Each row is a point. A path goes straight from each point to the next, and from the last back to the first. The post is the endless flat space through its rows: a point in 2 columns, a line in 3, a plane in 4, and so on, so that a path can go around it. Count how often the path circles the post. Going back the other way cancels.

Post, 2 rows:
[[ 1.01  0.43  1.65]
 [-1.36 -0.28 -1.07]]
Path (30 x 3):
[[ 1.93 -1.53  2.34]
 [-1.53 -0.58  2.83]
 [-0.85  1.26  0.90]
 [-0.35  1.98 -1.01]
 [ 1.65  0.32 -2.08]
 [-0.11 -3.32 -0.87]
 [-2.68 -0.85  1.76]
 [-3.86  1.34 -0.12]
 [-0.31  1.66 -1.11]
 [ 2.93 -0.06 -0.42]
 [ 1.41 -2.31 -0.81]
 [-0.42  0.44 -1.04]
 [-2.10  1.30 -1.48]
 [-0.83 -0.06  2.26]
 [-0.33 -1.14  0.71]
 [ 1.02 -1.95 -2.02]
 [ 1.89  0.87  1.10]
 [-0.52  3.28  0.85]
 [-1.59 -0.15 -0.04]
 [-0.84 -1.64  2.36]
 [ 0.06 -0.82 -0.29]
 [ 0.26 -0.03 -0.95]
 [-0.54  1.80 -1.61]
 [-1.22  1.66  1.39]
 [-0.96 -0.76  2.40]
 [ 1.35 -1.73  0.64]
 [ 2.60  0.65 -0.16]
 [ 0.62  1.83 -0.22]
 [ 2.68  2.37 -0.06]
 [ 2.31  0.22  0.79]]
Times around: 1

Post (8 x 9):
[[ 0.99  1.91  0.19  0.61  2.07  3.30  2.59 -2.27  0.25]
 [ 1.11  1.10  1.58  0.11 -2.36  1.58  1.46  0.67  0.22]
 [-1.95  0.18 -1.67  0.16 -2.02  0.10 -1.25  0.62 -0.91]
 [-0.35  0.79  2.17 -0.44  0.98 -1.80 -1.00  0.66  1.40]
 [ 0.48 -0.38  0.32 -0.32  2.95  0.03 -0.96 -0.06 -2.22]
 [-1.95  1.34 -0.25 -2.44  2.19  2.17 -0.64 -0.24 -0.50]
 [-1.91 -0.80  0.15 -0.24 -2.99 -1.18  0.99  1.16 -0.54]
 [-0.28  1.80  0.28 -1.12 -0.84  0.57  1.89  2.02  3.24]]
Path, 17 rows:
[[-2.30 -0.67 -3.00 -2.20  0.87  0.52  2.24  0.85 -2.11]
 [ 0.51  1.97 -2.11  0.46  0.05 -0.25  1.84 -0.01  1.15]
 [-1.02  0.33  0.03 -1.84 -0.95 -0.94  0.25  0.47  0.66]
 [ 1.21 -0.95  0.98 -1.53  5.36  0.55 -0.74 -0.46 -0.63]
 [ 1.41 -1.86 -0.13  0.03 -1.80 -0.15  0.73  1.25 -0.96]
 [ 1.35  1.55  1.25  0.37  0.59 -1.04  2.46 -2.16  1.20]
 [-0.92  1.04 -0.29  0.99  0.12 -1.24  5.05 -0.20  0.98]
 [-3.52  1.40 -0.60 -0.56  1.24  2.27  1.61 -0.17  0.60]
 [ 0.81  1.44  3.37 -0.83  1.47  2.87  0.85  2.00  0.83]
 [-0.82  1.34  1.44 -1.60  0.92  1.20 -1.20  0.45 -1.32]
 [-1.14  1.81 -1.13 -0.28  0.72  2.17  0.94 -1.21 -2.80]
 [-1.55 -0.24  1.75  0.78 -2.04 -0.78  0.09  2.90 -0.53]
 [-0.50  3.15 -0.03  1.87  0.20 -0.21  1.58  0.99  2.53]
 [-0.92  0.72  1.46 -0.12 -3.34 -0.18  2.86  1.36 -0.09]
 [-1.80  0.01  0.34  0.47 -2.06  0.16  0.32  2.47  0.58]
 [-0.82 -1.77 -0.85  0.60 -0.85  0.49 -0.19  0.15 -1.17]
 [-0.89  2.16  0.26 -2.06  2.18  1.34 -2.62 -0.75  1.60]]
Times around: 1
